Each row is a point. Two turns around zero, p and q, are shown by what they do to some points. Where does a point land after both, in the order given? Backwards means that the second turn is done in reverse. Each puzzle has new turns, and all numbers are rounded.

Turn p:
[-14   9 -17] => [-19  13   4]
[  9 -42  30] => [ 22 -47   7]
[  7   7 -25] => [-17  11 -18]
[-2 26 11] => [14 24  7]
Turn q:
[  9 -12 -19] => [ 20 -13  -3]
[17 -8 -9] => [20 -3  6]
[ 6 26 14] => [-7 29 -1]
[-38 -33  15] => [-36 -38   9]
[-12  41   8] => [-18  33 -22]
[ 17 -14  -8] => [20 -8 10]
Where do these land?
p, then q backwards: [-11  17  24] => [30 -1  8]
p, then q: [ 36 -21 -48] => [ 14 -44 -44]
p, then q: [ 4 -9 -6] => [  1 -11  -3]
q, then p: [-25  -2   7] => [-18  -5  17]
q, then p backwards: [ 0 27  2] => [  7  22 -14]
q, then p: [ -5 -11  22] => [ 7 -5 23]

Turn p:
[ -2  -5 -15   4] => [ 1 -9 -6 12]
[ 20 -22  11  -9] => [-16 -16  21 -11]
[  7  13  -8 -10] => [  7  -7 -13 -11]
[ 5 12 -9 14] => [20 -2 -2  5]
[ 22 -13 -12 -48] => [-28 -35 -14 -29]
[-6 18 27 35] => [27 33 22  5]
[-45  -3   5  15] => [-9 35 -8 30]
Turn q:
[-19  -1  -5 -10] => [  2 -18  -5 -12]
[ -6  21  -7 -13] => [ 11   2 -19 -14]
[-18   5  -8  10] => [-14 -11 -13  -4]
[ 21 -18  -5  -5] => [14  1 13 21]
[-15  24 -22  14] => [-13  -4 -36  -2]
[ 37 -31  47   4] => [ 1 30 59 12]
Where do these land?
p, then q: [-11  24  40   4] => [ 20  28 -19 -27]
q, then p: [-24 -30 -35 -12] => [-25 -24  30  28]
p, then q backwards: [ -6  15 -18   5] => [  7   9 -20  -8]
p, then q: [21  3  5 18] => [ 6 17 21  3]
p, then q: [ 27  -3  12 -22] => [ 21 -16  20 -16]
p, then q: [ -4 -11  28   3] => [ -6  10   1 -28]
p, then q: [ -4   2 -31   6] => [-9 -6 -2 30]

Turn p:
[  0  14   2  -6  14  -8 -21   6] => [  1   8 -20  -5  -1 -12 -13  13]
[ -6 -18  14   6   2   2 -23 -12] => [ -5 -14   3  11 -19 -18 -16  -4]
[-15  27 -20  -4  10  12  14 -10] => [ -9  29  -6 -18   0  20  -3 -14]
[ -3 -18   9 -24 -29 -29  11   7] => [  9 -33  24 -16  26  -2  -4  11]
[ -9 -17 -22  45 -13 -25  14   2] => [  0 -26 -14   5  17  -4  26 -45]
[  3   9  10 -15   9  12  15   3] => [-8 14  8  3  3 16 -2 17]
[ 33 -13   8  16  -7  15 -48   0] => [ 27  -1  -4  25 -34 -40   5   9]
[ 22 -10   0  -1  -2  -8  19 -14] => [18 -4 12 18 14 14 -2 -5]
[-12 -19   6 -10  15  14  15   9] => [-19 -13   4   4 -11  24   1  11]
[-15   6 -17   3   5  10   0   4] => [ -8   7 -10 -15 -10   8   6  -9]
[ 2 39 11 -9 -4  6  4  6] => [ -8  34   4 -10  15  -7   2  16]
Turn q:
[-20   5  28   0  -3  10  20   9] => [ 17  20  14 -17 -17  17  -2   8]
[ -3 -18 -15   7  11 -20   4  13] => [-22   8   5  -1  10 -14  19  10]
[ 29  18 -16  17   0  23  -3  16] => [  3   0  -8  21  25  -1 -32  18]
[ -9  16  14 -32  13  24 -15 -14] => [  6 -21 -15 -27 -21  12 -24 -11]
[ 10  -9 -16   5  -4   7 -31  -1] => [ -4 -31   4  10  13 -15  -6   1]
[ 12 -18  -4  -9   9   3  -9 -19] => [ -8 -19  -6  -7  15   5   6 -17]
[ 1 -1  0 26  0  9 19  9] => [ 1 22 18  7 14  6 -7  8]
[-14   0  -5 -20 -21 -15  13  -8] => [ -5   2  -6  12 -27  11  21  -5]
[-23  15   0  -2  13 -27 -23 -27] => [ -6  -3  -4  -9 -24 -33   2 -33]
[ 17  -9  13   7 -18 -15  26  24] => [17 23 -3 11 12 10 26 23]
Where do these land?
p, then q: [  8  -7  21  27 -24 -14 -17  28] => [-16  33   2  -3   9 -11  40   1]
q, then p: [ 23 -28 -28  12   5  13  26   5] => [-43  12 -23   8 -18  16   0  -1]
p, then q: [  9   9   2 -19  16   3  19   9] => [ -2   0   2  -7   3   4 -26  21]
q, then p: [-15   4  17   5   0   0  13  -5] => [ 5 18 16 -1  5 -7 -3  8]
p, then q backwards: [  8  14  23   4  11 -14 -25 -14] => [  9  31 -14  19   8  -4 -12  10]
p, then q backwards: [ -7  24 -21 -16  -8  23 -20 -19] => [-28  23  29   3  18  -4  14  -1]
p, then q backwards: [-21   6 -12   4  23 -10   4 -10] => [  9  11  -8 -15  19  10  10 -18]
q, then p: [ 18   3   8  -6 -25 -15  -7   3] => [ 16  -3  -6  16   9  11  22 -10]
p, then q backwards: [-23 -24 -11  -9   2  14   8   2] => [-21 -12  -2 -24  -2  16   0 -10]
